Every row gives one point. Any point is a mix of the corners, with weights that add up to 1. It lies inside the corners' shape when no weight is negative. Say inside or outside, and name the corners with a negative weight.

Corners:
(1): [0.21 0.46]
(2): [-0.36 -0.41]
(3): [0.53 0.01]
Points:
[ 0.28 -0.09] -> inside
[-0.02  0.08] -> inside
[0.29 0.29] -> inside
[0.36 0.59] -> outside (2)

Corners:
(1): [-0.03 -0.54  0.14 -0.44  0.41 -0.27 -0.19  0.48]
(2): [ 0.54 -0.10 -0.30 -0.87 -0.25 -0.23 -0.32  0.28]
(3): [ 0.71  0.60 -0.59  0.00 -0.32 -0.06  0.19  0.56]
(4): [ 0.51  0.40 -0.09  0.73  0.12  0.77 -0.03 -0.34]
(5): [ 0.49  0.53 -0.10  0.50 -0.12 -0.09 -0.52 -0.57]
(6): [-0.82 -0.76 -0.20  0.01 -0.16  0.32  0.35  0.34]
(7): [ 0.01  0.15 -0.40  0.09  0.53  0.06 -0.20  0.02]
(8): [-0.33 -0.05 -0.07 -0.22 -0.15  0.24 -0.31  0.65]
(9): [-0.53 -0.02  0.30 -0.39 -0.09  0.42 -0.05 -0.04]
Points:
[ 0.58  0.50 -0.12  0.11 -0.22  0.29 -0.30 -0.10] -> outside (1, 6, 7)
[ 0.36  0.37 -0.14  0.30 -0.08  0.01 -0.35 -0.27] -> inside
[-0.16 -0.07 -0.03 -0.16  0.00  0.14 -0.30  0.21] -> outside (3)
[ 0.12 -0.08  0.00 -0.07  0.19  0.07 -0.28 -0.29] -> outside (3, 8)
[ 0.21  0.18 -0.22 -0.14 -0.08  0.05  0.00  0.32] -> inside
[ 0.30  0.46  0.03  0.45  0.16  0.44 -0.08 -0.32] -> outside (2, 6, 8)
[-0.36 -0.30 -0.02 -0.14  0.11  0.37 -0.01  0.11] -> outside (3, 5)

Corners:
(1): [ 0.41 -0.29 -0.10 -0.33  0.44 -0.08 -0.13 -0.65  0.29 -0.29 -0.20 -0.23]
(2): [-0.42 -0.66  0.18  0.30 -0.07  0.05  0.24  0.40  0.02 -0.50  0.10  0.53]
(3): [ 0.18 -0.11 -0.33  0.27 -0.47 -0.28  0.17  0.64  0.58  0.04  0.68  0.04]
(4): [ 0.18  0.80 -0.26  0.31  0.17 -0.38 -0.17 -0.16 -0.16  0.28 -0.22  0.63]
(5): [-0.65 -0.68  0.40 -0.13 -0.33  0.39  0.80  0.11  0.58 -0.05  0.54  0.07]
(6): [ 0.10  0.68 -0.83  0.15  0.32  0.34 -0.80 -0.58 -0.46 -0.16 -0.56  0.03]
(7): [-0.36  0.04  0.85  0.47  0.18  0.39  0.65 -0.10 -0.32  0.15 -0.70 -0.09]
(8): [ 0.66 -0.25 -0.28 -0.06 -0.67 -0.05  0.03  0.03  0.25  0.28  0.36  0.13]
(9): [-0.55 -0.27  0.50 -0.14 -0.38 -0.31  0.39  0.28  0.13  0.08 -0.49  0.12]
(10): [ 0.02  0.40  0.54  0.29 -0.68  0.48 -0.55 -0.51 -0.40  0.58 -0.11  0.23]
(11): [-0.22  0.15  0.07  0.17  0.24  0.09 -0.33 -0.07 -0.12  0.31 -0.47 -0.04]
(12): [ 0.16 -0.01  0.39 -0.28 -0.19  0.32  0.08  0.24 -0.28 -0.10 -0.27 -0.38]
(13): [-0.32  0.04  0.28  0.41 -0.42 -0.14  0.23  0.16 -0.40  0.37  0.19  0.11]
Points:
[-0.08 -0.02  0.13  0.15 -0.03  0.00  0.08 -0.04 -0.04  0.00 -0.12  0.20] -> inside
[ 0.11  0.08  0.38  0.26 -0.01  0.14  0.00 -0.22 -0.33  0.19 -0.32  0.12] -> outside (3, 5, 6, 9)
[-0.19  0.14  0.07  0.36  0.12  0.17  0.00 -0.18 -0.19  0.02 -0.19  0.16] -> outside (8, 9, 12)
[-0.15 -0.15 -0.04  0.09 -0.02 -0.15  0.20  0.07  0.19 -0.01 -0.04  0.18] -> outside (10, 12)

Corners:
(1): [-0.20 -0.48 -0.36  0.24 -0.22  0.01 -0.43  0.21 -0.24 -0.87  0.24 -0.29
  0.13  0.32 -0.23 -0.10 -0.43 -0.14  0.09 -0.44]
(2): [ 0.00  0.35  0.35  0.42  0.59 -0.13 -0.32  0.29  0.15  0.07 -0.41  0.26
  0.20 -0.30 -0.12  0.16 -0.06 -0.19 -0.40  0.27]
(3): [-0.16  0.11 -0.24  0.57 -0.47  0.09 -0.84 -0.50 -0.31 -0.57 -0.30 -0.37
  0.29  0.40 -0.01 -0.24 -0.11 -0.33  0.31 -0.31]
(4): [ 0.10  0.10  0.04  0.47  0.47 -0.07  0.07 -0.09  0.09 -0.05 -0.11 -0.03
  0.16  0.27 -0.22  0.88 -0.73 -0.19 -0.31 -0.26]
(5): [ 0.34 -0.85  0.56  0.18  0.50  1.03  0.27 -0.10  0.10  0.05 -0.24  0.35
  0.01 -0.25  0.13 -0.41 -0.04  0.07 -0.16  0.09]
(6): [ 0.08 -0.46  0.13 -0.33 -0.20  0.60  0.53 -0.08 -0.02  0.47 -0.30  0.58
 -0.31  0.43  0.68 -0.15 -0.02 -0.13  0.05  0.51]
(7): [ 0.41  0.58  0.82  0.33  0.37 -0.23  0.39  0.31  0.08  0.45 -0.25 -0.10
 -0.05 -0.51 -0.24  0.40 -0.34  0.10 -0.11 -0.02]
(8): [-0.08  1.01  0.05 -0.06  0.60 -0.41  0.96 -0.11  0.46  0.24  0.01  0.44
 -0.47 -0.62 -0.46  0.53 -0.21  0.44 -0.66  0.16]
(9): [ 0.27  0.36  0.14  0.60  0.26 -0.07  0.00  0.33 -1.01 -0.21  0.47  0.07
  0.01  0.62 -0.31  0.33 -0.33  0.00 -0.26 -0.48]
(10): [ 0.08 -0.75 -0.04 -0.08  0.59  0.52  0.54 -0.03 -0.08  0.47 -0.43  0.07
 -0.16 -0.02  0.43 -0.51 -0.08 -0.08  0.34 -0.16]
(11): [ 0.35 -0.14  0.22 -0.37  0.36  0.13  0.01 -0.42  0.28 -0.12 -0.20  0.40
  0.35  0.17  0.61 -0.04  0.35  0.06  0.26  0.13]
(12): [ 0.00  0.45 -0.62  0.33 -0.41  0.12 -0.71  0.14 -0.89 -0.62  0.26 -0.03
  0.38  0.34  0.20 -0.28 -0.68 -0.18  0.14 -0.60]
(13): [-0.09 -0.08  0.73  0.38  0.07 -0.45  0.37 -0.10  0.01 -0.04  0.04  1.03
 -0.06 -0.37 -0.26  0.44 -0.30  0.14  0.12 -0.07]
(14): [ 0.17  0.77 -0.26 -0.39 -0.07 -0.60  0.68 -0.16 -0.78  0.03 -0.23  0.13
 -0.27 -0.50 -0.64  0.60  0.27 -0.48 -0.83 -0.23]
(15): [ 0.25  0.46  0.27 -0.40  0.36  0.06  0.39  0.24  0.17  0.37 -0.14  0.68
 -0.05 -0.43 -0.60  0.62  0.39 -0.09 -0.17 -0.20]
(16): [-0.36 -0.03 -0.08  0.17 -0.09  0.38 -0.09 -0.11 -0.43 -0.13  0.07 -0.10
  0.33  0.22  0.55  0.56 -0.03  0.41  0.05 -0.13]
(17): [-0.36 -0.16 -0.09  0.02 -0.16  0.37  0.40 -0.22 -0.33 -0.19 -0.02 -0.31
  0.23  0.27  0.33  0.00  0.20 -0.64  0.04 -0.06]
(18): [-0.12 -0.13  0.01 -0.45 -0.19 -0.04  0.03 -0.13 -0.01  0.40 -0.02  0.20
  0.43  0.25  0.23 -0.13 -0.07  0.13  0.04 -0.54]
(19): [ 0.43  0.80  0.08 -0.38  0.44 -0.59  0.43 -0.01 -0.03  0.69  0.65  0.43
 -0.85 -0.52 -0.20  0.43  0.24 -0.11 -0.35 -0.18]
(20): [-0.16 -0.49  0.90 -0.52  0.48  0.59  0.18 -0.74 -0.17 -0.06 -0.21  0.35
  0.14  0.18  0.45 -0.05 -0.45 -0.38  0.46  0.27]
(21): [ 0.11 -0.35 -0.42  0.34 -0.26  0.05 -0.44 -0.17 -0.70  0.04  0.47 -0.48
  0.55  0.65 -0.09 -0.24  0.02 -0.30  0.40  0.14]
Points:
[ 0.01  0.10  0.10  0.12  0.05 -0.06 -0.03 -0.11 -0.23 -0.04  0.07  0.11
  0.12  0.09 -0.01  0.16 -0.17 -0.10 -0.06 -0.10] -> outside (10, 15)
[ 0.03  0.25  0.20  0.01  0.21  0.02  0.20 -0.07 -0.15  0.13 -0.14  0.30
 -0.04 -0.15  0.12  0.08 -0.05 -0.04 -0.18 -0.01] -> outside (1, 4, 15, 21)
[ 0.07 -0.06  0.27  0.12  0.29  0.11  0.11 -0.03  0.02  0.13 -0.07  0.21
  0.07  0.03  0.09  0.12 -0.07 -0.01  0.02  0.02] -> outside (12, 14)
[-0.03  0.30  0.15  0.02  0.08 -0.13  0.18 -0.03 -0.17 -0.04 -0.04  0.20
  0.02 -0.07 -0.04  0.35 -0.09 -0.12 -0.15 -0.13] -> outside (5, 10, 21)
[ 0.07  0.16  0.09  0.19  0.16 -0.03  0.00  0.06 -0.29 -0.03  0.05  0.11
  0.00  0.03 -0.14  0.18 -0.29 -0.06 -0.11 -0.20] -> outside (11, 17)
[ 0.04  0.09  0.19 -0.02  0.26  0.04  0.27 -0.08 -0.02  0.08 -0.07  0.21
 -0.01 -0.06 -0.10  0.26 -0.08 -0.07 -0.11 -0.06] -> outside (12)
